Each row is a point. To make a cloud, some directions were put in groups of two or more. Within a group, all points are equally far from the middle, so they leave a hole (a ring in 2 directions, a hollow ball in 3). The other directions are filled evenly. Then the cloud was stretched, turned, moved and blurred a little. How many holes are there, and how many directions does each take, smallest first?
(in the rows, 128 means zero)

Cloud, 21 rows:
[[134 104 111]
 [150 143 182]
 [ 89  89 120]
 [193 140 180]
 [167 137 184]
 [ 53 125 133]
 [121  95 192]
 [147 115 187]
 [190 140  93]
 [113 109  48]
 [199 129  89]
 [144 137  97]
 [ 98 125 185]
 [104  76 121]
 [195  97 105]
 [197 115 126]
 [103 145 181]
 [210 124 178]
 [139  77 104]
 [118  86  80]
 [115 129  83]]
Holes: 0

Cloud:
[[138 111  73  83]
 [ 75 139 178 112]
 [150  90  97  94]
 [132 182 110 141]
 [ 47  85 146 121]
 [131 154  66  75]
 [100 180 107 130]
 [174 128  75 127]
 [ 70 111  88  91]
 [ 63 115 170  81]
 [192 162 138  89]
 [ 70 149  89 117]
 [ 91 179 128  81]
 [ 91 166  96 134]
 [122  83 123  73]
 [ 68 131 179 108]
 [189 177 112  76]
 [ 97 182 138 119]
 [ 92  82 119  74]
 [124 177 119  61]
 [ 92 142 178 123]
 [ 73  94 169 135]
 [ 83 110 180 131]
 [ 62  87 158 134]
 [ 94 159 150  67]
 [ 52  97 171 112]
 [198 178  81 100]
 [ 81 122  79  86]
 [161 105  79 100]
 [ 90 125  99 149]
 [157  85 128 102]
 [ 50  85 147  89]]
Holes: 2 (2, 2)

Cloud:
[[145 131 152 103 103  89 149 142]
 [118 179 161 112 130  92 155 229]
 [111  97 121  39 135 143 157 139]
 [203 127 121  74 140 138 169 180]
 [150 139  73 137 114 107 132 199]
 [163 155  72  85 113 151  79 207]
 [127 155 142  87 169 159  78  83]
 [134 118  85 120 105 124 130 141]
 [ 95 132 206 136 146 145 128 122]
 [127 116 116 140 138 178 165 130]
 [112 156 133 186 100 112  81 157]
 [ 55  99 135  87 199 159 114 148]
 [154  92 150 141 119 175 172 157]
 [135 103 117 147 153 120  15 128]
 [173 116  93 119 132  52 204  96]
 [126 164  96  45 156 129 128 118]
 [ 93  94 147  88 190 119 179  92]
 [230 173 107 131 157 131 101 178]
 [112 159 130  59 117 186 153 186]
 [180 170 139 157  87 149  36 215]
 [138 123  91  48 177 138 217 106]
 [129 140  84 158 133 124 141 220]
 [190 147 136 139 148  68 212 114]
 [143 204 107  72 134 129 221 156]
 [132 149 142 104 178 113 162 162]
 [178 101  75 102 158 145 108  91]
 [146 144 163 172 147 159  92 116]
 [156 113 193 130 122 144 195 154]
 [143 136  59  65 119 151  65 183]
 [182 117 158  73 130 212 206 139]
 [142 129 200 118 138 188 148  82]
 [227 139  84 125 150 119 185  79]
 [116 146 145 166 112  93  79 248]
 [143 151 200 152  78 145 177 105]
 [108 126  61  66 206 142 158  84]
 [100 115 158 105 112 176 237 121]
 [162 162 128 108 106  85 154 215]
 [125 184 135 197  83 105  86 150]
 [192 141 168 224 103 116 185 106]
 [ 87 125 215 153 125 190 137 162]
 [ 71  85 139 100 162 191 112 164]
 [123 128 137  45 139 153 148 136]
 [ 90 121  94  87 121 164 200 103]
 [177 117  91  68 144 153 207 116]
 [125 155 144  74 134 135 100 124]
 [147 132  55  42 136 126  65 184]
 [108 110 183 147 112 173 147 169]
 [197 179 135 122 134 108 226 129]
 [125 127  93 123 115 193 153 121]
 [176 109 146  86 128  97 136 129]
 [157  95 108 126 133 129 132  73]
 [110 212 105 110 165 159 143 161]
 [109 110 114 110 157  86  77 191]
 [207 154 137 172  76  69 150 131]
 [133 103 108 108 133 160  96 177]
 [159  99 157 177 149 134 180  56]
 [171 163 132  43 128 137 173 173]
 [114 125 118 135 134 176 198 115]
 [225 120 125  96 132 138 155 156]
 [117 118 142 149  92 122 126 134]
 [232 152 136 100 158 115 112 107]
 [109 170 164 128  96  88 223 175]
 [ 91 133 106 167 145 147 148 169]
 [118 147 146 190 145 152 152  86]
 [137 106 181 177 170 137  59 126]
 [ 97 140  81  83 143 160 152 157]
 [147  98  70  83 187 129  80 186]
 [178 135 125  16 112 168 205 168]
 [ 46 131 103 118 115 139 123 180]
 [237 178 154 126 123 124 169 148]
 [161 153  29  69 150 129 113 132]
 [195 119 119 141 130 129 141  97]
 [107  99 102 111 143 193 145 155]
 [143 121 139 138 122 147 206 146]
 [199 148  94  61 121 133 150  98]
 [183 146 154 189 107 119 168  63]
 [212 141 113 155 135 155 107 133]
 [ 89  96 141 115  99 166 200  75]
 [107 148  82 111 130 163 190 178]
 [159 149 162 203 131 116  98 160]
 [136 159 116 120 147 150 154  56]
 [135 118 137 135  81 163 152 139]
 [224 114  87 103 173 143  81  97]
 [ 81 151 128  89 130 113 147 190]
 [119 165 117 152  90  81 173 213]
 [ 75 101 102  48 169 116 150 133]]
Holes: 0

Cloud:
[[145 148 124 180 147 206  58 121 154]
 [219 119 133 155 138 147 141  71 169]
 [177 101 139 175 142  81  91 153 111]
 [142 168 149 158 187 225  37  93 155]
 [ 95 144 193 152  77 132 134 119 137]
 [178 123 143 187 232 152  80 133 100]
 [229 150 104 164 142 156  81 125 136]
 [136 123 109 191 146 115  82 183 142]
 [146 166 133 145  71 108  88  62 152]
 [149 167 181 105 155 151  68 117 194]
 [116 173 145 165 180 192  69  57 111]
 [172 156 111  42 150  81 161 114 144]
 [201 142 101 177 119 118  62 129 212]
 [ 88 141 119 114 180 138  73 140  86]
 [177  51 136 167 148 121 136  92 143]
 [142 118  73 155 214  33 151 115  85]
 [154 124 177 105  76 213  98 126 193]
 [109 132 183 164  90  28 136 148  70]
 [232 136 151  96 150 178 125  87 161]
 [204 134 155 160 161 165 138 100 134]
 [137  91 158 157 132 158 158 114 175]
 [119 134 160 127 126 113 163 103 188]
 [158  56 143 159 154 157 164 211 139]
 [123 143 127 216 178 160 111 146 135]
 [155 104 156 135 182 157 193 155  94]
 [ 96 169 154 127 158 173  98 153 111]
 [131 140 206  77 179 167  90 123 153]
 [122 247  89 156 122  51 119 139 121]
 [ 94 139 166 111  82 108 112 179 155]
 [128 151 190 124 132 115  87 161 170]
 [102 124 187 135 186  95 131  96 120]
 [131 181 130 199 110  73  94 159 241]
 [169 139 155 135 103  83 144  91 203]
 [144 168 153 132 129  92 153 126 115]
 [158 103 218  82 103 194 122 115 180]
 [166 157 168  95 105 154 113  79 213]
 [149 199 196 141 162 151 101 135 179]
 [126 129 134 110  93  90 138  86 133]
 [105 170 128 137 152  88 102 127 150]
 [102 151  92 164 170  64 155 130 142]
 [127  94 166 175 167 204 175  95 151]
 [203 143 131  90 142 143 152 117 166]
 [ 51 149 114 180 114 106  74 185 140]
 [109  90 102  92 171 157 107 123 103]
 [ 89 201  66 203 161  85  84 138 106]
 [148 139 104  96 151 141 134 100 171]
 [154 169 118 102 114  40 119 185 132]
 [207 110 131 121 159 195 152 160 183]
 [165 128 104 157  74 159 114  93 135]
 [ 90 136 137 114 122 129 127 163 186]
 [ 87 174 113 164 103  41 101 105 175]
 [160 116 159  90 170 130 179 162  84]
 [168 134 119 181 112 185  45 113 189]
 [120  95  72 135 200 111 201 168  82]
 [ 95 190 141 139 135 126 138  81 169]
 [227 151 129 119 175 129 123 102 155]
 [144  85 138  96 177 157 105 119  99]
 [ 98 148 101 123 136 128 124 220 124]
 [ 62 141 189 160 166 123 128 155 144]
 [133 202 131  47 100 169 153 106 195]
 [206 137 126  69 154 137  72 155 135]
 [124 169 164 123 101 181 104 127 178]
 [158  86  93 124 104 154 131  98 134]
 [170  83 175 149 188 222  46 117 150]
 [133 131 146  25 146 143 118 165 162]
 [164  93 172 124 138 147 123 132 149]
 [131 110 134 139 193 150 186 171 114]
 [156  61 160 149  81 167 165 162 110]
 [168 134 138  58  54 136 136 142 193]
 [ 62 164 132 168 114 167 127 195 178]
 [203 181  82 165 140 167  85 173 204]
 [149 142 145 111 165 147 109  78 165]
 [157 165 114 183 175 143 147 128 156]
 [160 145  90 216 200 150  94 103 172]
 [103 126 159 141 186 170  61 164 101]
 [ 81  90 107 184 134  81 180 120 142]
 [137  76 165 111  97  71 147 107  76]
 [151 132  85  98 144 127  72 143 127]
 [ 94 137 161  53 105 136 132 118 155]
 [ 94 153 137 131 153 141  87 192 100]
 [125 179 105 167  88  93  65  42 183]
 [200 134 130 104 180 106 160 110 123]
 [172 172 127 139 106 173  60 107  96]
 [154 103  85 197 187  92 108 134 153]
 [114 160 181 120 135 124 108  88 143]
 [145  80  94 141 177 173 175 119 149]
 [163 222 139  75 131 106  38 143 119]
 [187 105 186 153 126 126  97  64 173]
 [122 142 150 165  99 110 107  69 124]
 [153 152 142 183 180 190  78 154 130]
 [116  96 144 137 105 147 176 205 114]
 [174  84 119 130 182 191  66 149 206]
 [151  65 124 177 117 137 207 126 157]
 [114 207 130 131 135 104 110  98 122]
 [147 140 165 129 123  54 127 143 116]
 [149 139 150 182 160  89 133  45 103]
 [165 128 111 162 136 127  62 122 153]
 [ 62 152 192 199 101 132 100 137 112]
 [162 119 156  78 201  92 185 196 137]
 [112 161 127 130  90  16  93 190 143]
 [181 191  91 180 141  98  90  91 188]
 [120 186  81 188 190 162  72 155 153]]
Holes: 0

Cloud, 92 rows:
[[149 121  33 126  90  99  22 140 128]
 [127 159 101 160  74 179 170 207 149]
 [126 160 151 104 161  41  62  81 117]
 [157 133 200 130 102 149 183 158 153]
 [118  81 108 162 145  64  75 182 156]
 [171 115  79 125 108 162  71 177 161]
 [ 76 145 161 163 136  80 161 165 160]
 [129 110 147  85 134 184 137  90  80]
 [ 40 141 147 149 173 139 161  60  64]
 [121 177  87 137 120 176 100 128 125]
 [100 102 141 159  91 155 223 113 131]
 [ 85 154 101 163 199  96 124 172 115]
 [174  70 133  76 123  76  93 141 135]
 [114  69  81  51 160 130 114 139 142]
 [ 65  84 113 148 136 102 176 158 115]
 [ 82 106 115 203 118 132 166 158 156]
 [ 84 117 152  70 193 137 151  86  94]
 [126  78  68 100 110  89 102 140 159]
 [ 81  61  43 100 138 116 122 113  97]
 [152 130 113 171 153 168 181 180 177]
 [ 90  87  94 189 135 178 120 162 146]
 [ 85 151  92 132 185  29  90 101 119]
 [187 139 108 152 136  60  80 153 197]
 [ 65  74  89  90 181 118 114 154 125]
 [110 213  95 170 115 120 111 188 119]
 [ 68 144 184 130 202  70 123  94  94]
 [ 83  98 104 146 162  51 164 143 100]
 [154 122  95 163 116 160 114 215 184]
 [100  99 105 139 106 162 105 116 141]
 [ 72 132 101 137 142 220 154 130 161]
 [ 85 173  56 191 167  80 112 143 164]
 [116 188 128 125 143  48 121 114 101]
 [149 157 239  69 103 107 163  96 132]
 [105  68 131 126 143 112 193  71  82]
 [122  68 104  98 158 147 126  82 126]
 [ 58 143 171 123 195 178 160 113 106]
 [142 109  70 128 141  64  78 120 173]
 [130 169 139 165 132 150 230 135 114]
 [156  60 166  92 106 100 118  86 146]
 [134 148 154 125 164  74  70  90 160]
 [141 111  97 144  79  69  73 155 106]
 [119 116 137 125 187  96  93  83  89]
 [108 154 113 129  89  55 147 174 122]
 [146 129 117 122 119 124  38  74 113]
 [163  95 196  67 108 121 190  94  82]
 [157 152  96  83 115 197 105 154 168]
 [135 159 115  87  89 129  97 133 134]
 [ 72 161  70 158 127 157 172 153 181]
 [103 135 181 108 117 122 210  33 111]
 [ 61 148 122 109 149  88 136  68  93]
 [130 144 150 202 110 119 115 146 181]
 [ 85 204 127 221 124 106 104 189 134]
 [135  96 152  37 114 102  75  91 101]
 [ 59 122  71 128 147  55  99  91 136]
 [124 146 108 153 157  48  96 192 116]
 [ 93  90  83 166 142 185 153 153 178]
 [146 125  46 196  99  97  58 206 134]
 [155 174 120 149 108  45 119 183 114]
 [ 88 101  89 146 107 143 152 176 137]
 [143 110 116 162 135 211 117 136 118]
 [ 90  95  93 169 146 219 138 135 163]
 [ 70 151  69 147 138 117  92 176 176]
 [177 120 148 154 154  92 122 106 150]
 [120 144 126 231 114  95 113 180 174]
 [171  84 159 111 133  51 107  72  74]
 [ 81 101  62 133 149 183 142 103 134]
 [138  85 182  76  90 107 156 116 123]
 [147 163 131 104 131 105 148  93 152]
 [172 164  68 172 131 160 183 197 180]
 [ 85 136 142 175 118 107 199 104 141]
 [145 169 156  88  66 106 167 145 131]
 [121 166 147 129 126 184 116 113 154]
 [110 193 103 193 119  84 161 215 140]
 [128 206 122 166 143  92  76 131 118]
 [160 156  80 186  92 105 162 171 160]
 [167 124 168 138 109 172 211  98 152]
 [117  91  33 173 124  44 112 146 127]
 [150 212 141  96 110 138 126 170 156]
 [ 90 135 120  66 174  79 125  81  91]
 [100 142 194 145 157  91 168 146 111]
 [161 179 128 131 128  49  86 173 106]
 [126 206 145 136 175 125 142 147 159]
 [145 120  57 136 147  84 101 107  99]
 [ 81 111 120 125  95 114 152  64 122]
 [160 196 143 130  74 119 216 141 134]
 [ 25 142 122  98 159  82 158 127 138]
 [ 94  63 119 145 192  68 130 101 140]
 [107 123  92 229 163 137 152 131 135]
 [137  74 128  69 117 130  79  80 130]
 [155 199 126  66 140 110 136 131 123]
 [ 68 172 100 122 186  37 126 131 118]
 [187 185 102 171 157  77 105 228 166]]
Holes: 1 (4)
